Every row gives one point. The points of each table are mixes of a few directions, plus a little noise. How many directions does each table use, and how many do they share? Where both have some left over, give the other angles between the two spaces (their principal angles), to ten degrees, smallest first.

First (5 x 2):
[[ -1 -26]
 [  4  44]
 [ -5 -63]
 [  7  71]
 [ -2 -23]]
Second:
[[ 18 -39]
 [-16  35]
 [ 29 -62]
 [-19  41]
 [ 14 -30]
 [-26  54]]
Directions: first 1, second 1, shared 0; angles 30

First (8 x 6):
[[  1  20 -38 -37  20  55]
 [ -4 -13   0  55 -49 -74]
 [ 10   7  18 -35  30  29]
 [-40  19 -18  20  -4  38]
 [ 58   2   7 -29 -10 -69]
 [ 19 -15  -2  24 -31 -63]
 [-21  26  31 -14  27  35]
 [-21 -46   4  17  16  49]]
Second:
[[ 10   5 -11   9 -21 -36]
 [ 11   5 -12  10 -24 -40]
 [ 27  12 -30  25 -56 -95]
 [-23 -10  25 -21  48  82]
 [ -7  -3   8  -7  16  26]
 [-17  -8  20 -16  37  62]]
Directions: first 4, second 1, shared 1

First:
[[-32  30   0  20  23   9  -8  -3  19  65 -10  -7]
 [  8   0   3 -12 -11 -12 -24 -18   5  33 -10  20]
 [-44  -3   5  37 -50  29  27  43 -25 -63  -3  17]
 [ 41 -19  -2 -29   5 -18  -6 -16  -3 -19   7  -1]
 [ -2   0   8  -9 -36 -12 -34 -16   2  39 -19  39]
 [-15  28  -9  16  71  13  20   2  23  38  12 -52]
 [ 39 -14  -2 -29  12 -19  -9 -20   3  -2   6  -3]
 [-24 -18   3  25 -51  23  33  43 -32 -95   5  13]
 [ 31  -4  -7 -20  39 -12   3 -15   9   4  13 -25]]
Second:
[[-43  36  32  22 -77  23 -59 -66  61   1  42  11]
 [-40 -82  14  10  71   4  12 -20 -11  50 -33 -53]
 [ 31   8 -15  -7  12  -7  23  38 -18 -17 -13  10]
 [  5 -14  -8  -9  22  -8  13   9 -17   5  -8  -6]
 [-10  22  19  28 -39  22 -23 -12  42 -12   6   6]
 [ 32  20 -30 -37   5 -28  18  22 -42 -14  13  23]
 [ 19 -13  -6   7  27   1  23  35 -10  -7 -26  -6]
 [-21  20  17  14 -41  14 -30 -32  34  -1  20   6]
 [ 14  -8  -1  12  15   6  16  27   0  -7 -22  -5]
 [ 20  29  -4   3 -23   2   0  17   7 -23   4  18]
 [ -9 -19 -19 -43  27 -31   7 -21 -45  24  16  -4]]
Directions: first 3, second 3, shared 0; angles 60, 60, 60

First, 11 rows:
[[-18  18  67  -3  12  58   5  23  33 -34  25  42  -2   1  37  -6   7   8
  -17 -13]
 [ 35  18 -35   4  30  42 -39   0  -5  -8  23   4 -35 -39  -6  -8 -62   2
   16  21]
 [-49 -10  21 -46  -1  38  44  44 -20 -25  10  19  49  51 -21   7  50 -24
  -26  -6]
 [ 29  31  57  21  34  44 -15  11  20  11   9  59   9 -26  41 -29 -20  11
   27  -2]
 [ -5 -21 -50  11 -45 -64  -5 -37  -2   1  -9 -65 -35  -3 -27  16  -2  12
  -19   6]
 [-12 -13   4 -16  31   6   4  15  13 -10 -15  10   6  18  30  29  14 -27
    4 -24]
 [  1  13 -30  14 -48 -84  11 -21 -24  48   8 -52  12  22 -33 -30 -30  23
    1 -35]
 [  5 -33 -67 -28  11  18   0   3 -44  -9 -23 -11   7  -7 -52  24  26 -30
    6  63]
 [ 32 -20 -27  34  -1 -68 -20 -43   8  36 -48 -22 -17 -25  18  15   3   1
   29   8]
 [-31  -9  -8 -13 -30 -55  29   2 -10  14  -3 -33  23  46 -13   3  16  -4
  -16 -40]
 [ 12  24  67  22   6  64 -13   4  31 -24  23  50 -15 -37  29 -22  -2  26
   -5  24]]
Second, 8 rows:
[[  9  17   7  22 -24 -31 -14  14  25  43  40 -42 -22   7 -27 -25 -54  -5
   13  -1]
 [ -9  -5  63  35 -36   0   6 -13  50  -8  -8   8 -24 -17  14   4  41  14
  -16  38]
 [ 25 -14 -50  -5  34  22 -27 -32 -18 -35 -29  13 -25 -42  23  26  -3   9
    3  12]
 [  0 -27 -32   4 -15  -7 -15 -10  14 -11  -3 -39 -42 -16 -28  27   6 -15
   -8  46]
 [-33  -6  -8 -34  -1 -16  35  33 -22  15   1 -10  45  58 -23   4  16 -30
   -4 -29]
 [ -4   9  39  10  42   0  18 -25  16 -23 -65  70  18   2  95  33  42   8
    0 -50]
 [ 30  21 -34  26 -18 -22 -12 -28 -21  23  -2 -12 -16 -25 -28 -21 -36  24
    9  25]
 [-16   3  15 -58  18  56   9  59 -43  -2  66  12  66  33 -26 -49 -11  -4
    4 -40]]
Directions: first 6, second 6, shared 4; angles 30, 60
